Each row is a point. Each copy is the shape, with its points in the same order, turned, moved and blurred by noise. Some copies are also mirrored. Which?

Shape:
[[  6  21 -18]
 [ -2 -22  -1]
 [-80  62   5]
 [-27 -15  33]
 [-19 -53 -21]
 [ 60 -61  -9]
 [ 24 -34 -43]
 [-25  76  39]]
Copy 1, 8 rows:
[[-33  -4   2]
 [ 16  14  -5]
 [-74  65  54]
 [  3  54   1]
 [ 45   4  27]
 [ 54 -28 -42]
 [ 19 -36  18]
 [-94  57  -9]]
Copy 1 is: only turned
Copy 2 (8 x 3):
[[  1  27  40]
 [  0  -7 -11]
 [-67 -40  70]
 [ -3 -34  -4]
 [-24   9 -44]
 [ 46  33 -49]
 [  3  54 -28]
 [ -1 -36  82]]
Copy 2 is: only turned
Copy 3 (8 x 3):
[[  5 -10   4]
 [-38   0  -8]
 [ 56  -6 -88]
 [-43  10 -45]
 [-56 -42 -17]
 [-70   4  46]
 [-33 -37  28]
 [ 43  60 -57]]
Copy 3 is: only turned
Copy 4:
[[-18 -14  13]
 [ 14  -1 -20]
 [ 15  50  84]
 [ 50  10   0]
 [ 15  29 -46]
 [  5 -49 -76]
 [-25 -12 -47]
 [ 26 -18  87]]
Copy 4 is: mirrored

Shape (11 x 6):
[[-36 -53   0  65 -52  12]
 [ 27 -46  37 -23 -20  10]
 [ 16  86 -17 -17 -22 -28]
 [ 14  76 -15  34  25 -57]
 [ 48 -62  71   2 -32  46]
 [ 31  63 -28 -19 -24 -13]
 [ 16 -23 -48  77 -39   0]
 [ -6 -60  59 -18 -20  60]
 [ 27  50 -12 -12  13  16]
 [ -4 -58 -32  28 -59 -37]
 [ 13  31 -37   4  43  -3]]
Copy 1, 11 rows:
[[-33  62  71 -16  56 -38]
 [ 39  15  24  37  27  14]
 [-24 -53  22  -2 -73 -27]
 [-48   4  11 -35 -84  -7]
 [ 71  63  45  59  33   0]
 [-19 -54  55 -11 -54 -17]
 [-12  44  90 -55   6  -8]
 [ 47  32  34  45  69 -31]
 [ 37 -22  17  -8 -47 -29]
 [-43  30  92 -18  48  20]
 [ 12 -17   5 -61 -30  -7]]
Copy 1 is: only turned
Copy 2 (11 x 6):
[[  8  56 -24  22  67 -32]
 [ 19  33 -26 -64   0  10]
 [ -2 -50  49  -3 -56 -28]
 [-53 -54  53  16 -17   2]
 [ -4  62 -54 -92   3 -17]
 [  3 -20  49 -20 -54 -31]
 [-25  60  40  16  40 -28]
 [ 25  54 -82 -47  -9  -6]
 [-23   3  24 -10 -66  -4]
 [ 38  30  24  -7  65  -5]
 [-36   4  33  17 -51  32]]
Copy 2 is: mirrored
Copy 3 (11 x 6):
[[-52   8 -25 -85  35  38]
 [ 28  30 -42   5  17   2]
 [ -3  -2  40  23 -85   7]
 [-27 -74  45  28 -69  16]
 [ -3  48 -52  20  61  21]
 [-14  19  28  14 -79 -22]
 [-93  -5  -4 -47  11 -11]
 [ 37  57 -30 -21  54  34]
 [ -1  10  55  33 -38 -11]
 [-40 -10 -59 -69 -18  -4]
 [ -5 -24  67   5 -15 -33]]
Copy 3 is: only turned

Shape, 11 rows:
[[ 30  50   0  -9  -6  48 -18  -7]
 [-45   2  25  30  -6  14  36 -21]
 [  9   6  14 -24  59 -12  34  12]
 [ -3  93 -37 -18   9  -9  -9 -65]
 [ 12 -14 -12   6   6 109  29   1]
 [ 31  -8  18  -5  -4 -10  13   5]
 [-31 -48  -6 -14  33 -12  19  -2]
 [ 13 -18 -10 121  -9  55  35  -5]
 [-79  62  19 -12  19  13 -14 -14]
 [ -1  51   7 -24  20 -31 -53  11]
 [ -2  15 -35 -26   9 -31  42  24]]
Copy 1 (11 x 8):
[[-38 -16 -13  17  -3 -64  14  25]
 [  3 -51 -21   2  24  19 -19 -30]
 [ 14  -6  43 -38  47  -4  24  26]
 [-53   2  13  -5  34 -55  58 -68]
 [-15 -28 -42  41 -14   6  26  62]
 [  1   1  46   8  18 -12 -10  27]
 [ 45  23   2 -30  34  44   2   1]
 [ 38 -90  -6  38 -69  33  -1  -6]
 [-31 -25 -47 -50  46 -32   8 -43]
 [-23  29  19 -48  23 -69  -6  -7]
 [-30  22  47 -31   9  35  17   9]]
Copy 1 is: only turned
Copy 2, 11 rows:
[[ 16  -3  -5  44   0 -42 -43  29]
 [-22   3  15   7 -39  46  -8  14]
 [-41 -64   2 -26  -3 -11 -30   4]
 [-47  46 -50  30  -3 -53 -37 -20]
 [ 47 -26  34  22 -48   8 -96  32]
 [ 19 -42 -15 -15   1   0  -2  20]
 [-14 -22  33 -58   0  18 -23 -17]
 [ 29  -7 -27  25 -14 107 -70  57]
 [-78  33  39  27 -18 -22  -8  18]
 [-32   4  -6   5  49 -52   7  26]
 [-26 -18 -29 -64 -18 -25 -28  26]]
Copy 2 is: mirrored
Copy 3, 11 rows:
[[ -40   -3  -53  -20    7  -21   10  -33]
 [  44  -37   -5   38   -2  -17    1   -9]
 [ -11  -17   27  -12   68  -27    4   10]
 [ -76  -35  -27   -4  -22    9  -53   16]
 [ -11   14  -60   60   43  -45   50  -42]
 [  12    1   -5  -24   37   13   19  -13]
 [  22   22   42   29   34  -16   14   22]
 [  31  -27  -12   78   18   19   24 -113]
 [  -9  -35    5    1  -44  -71  -22   14]
 [ -34    4   24  -64  -15  -22  -12   -7]
 [ -28  -27   32   -6   27   16   41   28]]
Copy 3 is: mirrored
Copy 4, 11 rows:
[[  69  -17   15   21   15   -6  -23   -1]
 [ -16    3   27  -44   -2  -30    8  -43]
 [   9   -8  -24   13  -71  -36   -4   -3]
 [  25   23   75   32  -25   24  -39   34]
 [  88  -24   18  -41   13  -64   23  -10]
 [  -3   -4  -23    4   -8  -11   26    1]
 [ -16  -20   -8  -58  -50  -18   24   14]
 [  52   24   34  -34   18  -22   64 -101]
 [  -8  -23   49  -35  -21   -1  -80   -8]
 [   5  -26   -3   19  -21   55  -45   13]
 [   4   39  -34  -16  -43   -8    4   30]]
Copy 4 is: only turned

Shape:
[[  5 -18 -65  34  15 -99 -12 -19  20]
 [ 59 -97 -18  34 -20  20  43  53  85]
 [  2 -24 -15 -72 -20  26 -23  36 -10]
 [ -2 -17   9 -19  66  40  -3 -31  33]
 [  9   9 -21  29   7  43   0   6 -84]
 [ -9 -57  20  -2 -28   5 -46  17  22]
 [ 49  -2 -38  15  48  28  35 -19  54]
 [ -4  65 -66 -13 -10 -33 -75 -61  16]
 [-46 -63  -4 -23   9  41  -8 -56  29]
 [ 47   4  41 -29  -7  35 -28 -34 -25]
 [  3  48 -55  31 -24 -79  21 -27 -18]
 [-21 -12  58  66 -40 -28   0  43  -2]]
Copy 1 (12 x 9):
[[ 96  58   6  35  15   8  26  29 -16]
 [ 66 -20 -60 -88  70 -56 -29  61 -41]
 [-49 -19  -7 -37  10 -31  35  -7  -1]
 [ 24 -34  25  -6  -9 -80 -28  16  49]
 [ 18 -39 -32   0  -4  26 -24 -72  36]
 [-10 -12 -24 -39 -11  -1  -5  62   6]
 [ 65  -9 -11   0  58 -85 -31  -3  30]
 [ -1  59   2  84  27  -2  40  16  78]
 [ 18 -60  46 -26   9 -25   7  59  52]
 [-39  12   9 -30   3 -20 -54 -14  56]
 [ 51  44   9  73  51  37  -4 -17 -13]
 [  8 -21 -47  15 -15  38 -70  43 -47]]
Copy 1 is: only turned
Copy 2:
[[ 19  71  46 -48  19 -17  84 -60  20]
 [ 97 -12  29 -79 -38 -32 -32 -63 -70]
 [-17 -11 -48 -29  -2  55  17 -31 -58]
 [-17  16   3 -50 -59   6   4  43  -9]
 [-23 -21 -47 -21 -27  26  -4 -58  70]
 [ 59  20 -43 -16 -36  24  38 -24 -40]
 [-11  11  53 -52 -33 -34 -31  -8  -6]
 [-59  94  15  47  15  11  53 -26   4]
 [  9  68 -55 -64 -47  11  -1  26 -27]
 [-20 -28 -57  16 -23 -21  19  10  -7]
 [ -1  52  23 -12  73  -9  41 -54  58]
 [113  -8 -24  -1   5  29  30 -24  41]]
Copy 2 is: mirrored
